Every row gives one point. The points of each table are mixes of a few directions, plus a little noise. How many directions does each table use, and how many do they share? Where both have some left over, give the other angles between the two spaces (their principal angles), to ten degrees, smallest first.

First (6 x 2)
[[ 8.3  1.4]
 [-6.6 -1.1]
 [-1.7 -0.3]
 [ 2.5  0.4]
 [ 1.5  0.2]
 [-3.8 -0.6]]
Second (4 x 2)
[[ 3.2  0.5]
 [-3.4 -0.6]
 [-5.8 -1.0]
 [ 6.0  1.0]]
Directions: first 1, second 1, shared 1

First (7 x 6)
[[ 6.7  8.6  0.9 -0.9  4.5  2.2]
 [ 2.9  3.7  0.4 -0.3  1.9  0.9]
 [-1.5 -1.9 -0.2  0.2 -1.0 -0.5]
 [-6.0 -7.7 -0.8  0.8 -4.0 -2.0]
 [ 5.7  7.2  0.8 -0.7  3.7  1.8]
 [-3.1 -4.0 -0.5  0.4 -2.1 -1.0]
 [-4.7 -6.0 -0.6  0.6 -3.1 -1.5]]
Second (7 x 6)
[[  3.6  -7.0   1.8   1.8   0.9  -1.7]
 [ -2.5   2.3  -1.2   1.4   3.6   0.9]
 [  7.4  -0.4  -0.9   3.1   2.3   1.0]
 [ -0.8   6.2  -1.9  -0.5   0.0   1.8]
 [  4.0  -0.2   0.7  -1.9  -4.8  -0.3]
 [ -0.4  -6.3   2.8  -1.9  -3.5  -2.5]
 [-11.3   5.6  -1.1  -2.0   1.5   0.7]]
Directions: first 1, second 3, shared 0; angles 30

First (10 x 11)
[[ 4.4 -1.0 -4.3 -5.7  1.7 -3.1  7.1  6.7  4.0  5.4 -1.6]
 [-2.9 -0.8  3.4  0.2 -0.8 -1.4 -1.3 -4.3 -1.5 -4.6 -0.3]
 [ 2.8  1.7 -0.9  3.1 -4.0  0.2  1.6 -1.2 -2.7  0.3  4.2]
 [-2.5 -0.1 -1.8  0.2  8.1  7.9 -8.5  4.9  4.5  6.6 -5.7]
 [-0.1  0.7 -4.2  0.6  5.5  4.3 -3.9  7.1  3.3  5.3 -2.9]
 [-1.1  0.1  3.6  1.6 -3.4 -0.5 -0.5 -6.0 -2.9 -3.7  1.9]
 [ 1.4  1.1 -5.5  1.1  1.4 -2.3  2.1  7.7  0.7  0.5  1.0]
 [-2.2 -0.7  4.1  0.1 -2.8 -2.7  0.4 -6.0 -2.5 -5.6  0.9]
 [ 0.0 -1.0  2.1 -1.7 -2.7 -3.9  3.6 -3.1 -1.2 -3.4  1.0]
 [ 0.2 -0.1  3.5  0.6 -2.8  1.3 -0.5 -5.9 -1.8 -0.5  1.2]]
Second (11 x 11)
[[ 3.8  0.4  2.0 -2.0  0.6  5.0 -6.2 -3.9  0.7  1.8  1.8]
 [ 5.7  5.4 -5.5 11.7 -9.8  1.1  6.5  2.0 -7.0  3.7  9.7]
 [ 0.0 -1.0  1.2 -2.2 -0.4 -2.0  1.8 -1.3  0.2 -1.4 -0.4]
 [-3.2 -1.9  2.5 -1.5 -0.3 -1.7  3.8 -2.1  0.6  0.4 -3.5]
 [ 0.8 -1.0  1.7 -2.9  0.6  0.9 -0.1 -1.9  1.4  1.6 -1.3]
 [ 1.2 -0.3  3.0 -1.6  1.5  5.7 -5.8 -4.3  1.3  3.0 -0.8]
 [-1.9 -1.7  0.2 -4.6  4.2 -3.5 -2.5  1.9  2.2 -5.2 -2.2]
 [-1.5 -1.3  0.7 -2.3  4.1  3.6 -2.2  0.9  3.3  4.8 -4.7]
 [-1.9  3.1 -2.7  9.9 -4.6 -0.8  1.7  1.6 -5.5 -2.6  4.4]
 [-2.1 -1.8 -2.3 -4.2  3.0 -7.4  3.9  5.7  2.2 -4.8 -2.5]
 [-0.8 -0.2 -0.7 -0.3  1.3 -0.9 -0.7  1.5  0.5 -1.3 -0.5]]
Directions: first 4, second 5, shared 4

First (10 x 18)
[[-2.2 -0.3 -2.0 -0.8  2.8 -1.2  1.3  0.7 -0.2 -1.8 -2.0  5.6  0.9 -1.4
  -2.9 -3.3  1.4 -4.2]
 [ 1.3  1.7  1.0  1.7  0.4 -2.1  0.2  0.8 -0.6  2.1  0.6  0.0 -0.1  1.4
  -0.5 -0.4  0.8  0.1]
 [-1.1 -2.1 -3.0 -1.2  1.8  4.0 -0.9 -0.7  1.2 -3.8 -1.0  4.0  2.4 -2.0
  -1.5 -1.6  2.3 -4.7]
 [ 0.8 11.8 14.6 -1.4 -1.0 -2.3 11.5  7.4 11.2  5.0 -2.3 -7.6 -1.7  8.3
  -7.2  3.2  4.1  1.3]
 [-5.2 -0.4  2.3 -4.1 -2.4 -2.8  4.2  0.2  0.3 -1.1 -2.7 -3.4 -4.1 -1.2
   0.9  1.7 -6.1  4.7]
 [ 1.1 -2.4 -3.1  3.8  0.5  2.6 -4.7 -1.7 -2.5 -2.1  1.9  1.8  3.7  1.0
   0.8  0.4  2.2 -5.2]
 [ 1.7  1.0 -1.9  1.6  2.7 -2.9 -0.6  0.6 -1.8  2.2  0.2  4.7  0.4 -0.6
  -1.4 -3.7  2.1 -1.5]
 [ 1.5 -2.2 -3.0  2.9  0.6  3.1 -4.3 -1.5 -1.7 -1.9  1.8  1.8  3.4  0.5
   0.7  0.2  2.4 -4.4]
 [-2.2 -3.6 -2.0  0.9 -2.7 -1.7 -2.7 -2.5 -4.9 -1.0  0.9 -2.8 -1.4 -0.7
   4.4  2.3 -5.4  2.8]
 [ 4.3 -3.4 -3.0 -3.2 -2.8  3.4 -4.1 -3.2 -1.1  2.4  2.6 -4.2 -3.7 -5.5
   6.8  1.0 -3.7 11.1]]
Second (9 x 18)
[[  0.0   2.1   4.2  -1.5  -1.2   4.1   2.6   1.4   5.5  -1.3  -0.6  -3.7
    1.0   2.3  -1.9   2.8   2.0  -0.9]
 [  0.1  -1.8  -3.6   1.3   1.0  -3.6  -2.3  -1.2  -4.7   1.1   0.5   3.2
   -0.9  -2.0   1.6  -2.4  -1.8   0.8]
 [  0.0   1.7   3.5  -1.2  -1.0   3.3   2.1   1.2   4.5  -1.0  -0.5  -3.0
    0.8   1.8  -1.5   2.3   1.6  -0.8]
 [  0.0   0.0   0.1   0.0   0.0   0.1   0.0   0.0   0.2   0.0  -0.1  -0.1
    0.0   0.1   0.0   0.0   0.1   0.0]
 [  0.0  -1.5  -3.0   1.0   0.9  -2.9  -1.9  -0.9  -3.9   0.8   0.4   2.6
   -0.6  -1.6   1.3  -2.0  -1.4   0.7]
 [  0.1  -4.0  -8.1   2.8   2.2  -7.8  -5.0  -2.6 -10.5   2.4   1.1   7.1
   -1.8  -4.3   3.6  -5.3  -3.9   1.8]
 [  0.0   3.7   7.5  -2.6  -2.1   7.3   4.6   2.5   9.8  -2.2  -1.1  -6.6
    1.7   4.0  -3.3   4.9   3.6  -1.6]
 [  0.0   3.6   7.2  -2.5  -2.0   7.0   4.4   2.4   9.5  -2.1  -1.0  -6.3
    1.6   3.9  -3.2   4.7   3.4  -1.6]
 [  0.1  -3.9  -7.9   2.8   2.2  -7.7  -4.9  -2.6 -10.3   2.3   1.1   6.9
   -1.7  -4.3   3.5  -5.3  -3.7   1.7]]
Directions: first 5, second 1, shared 1
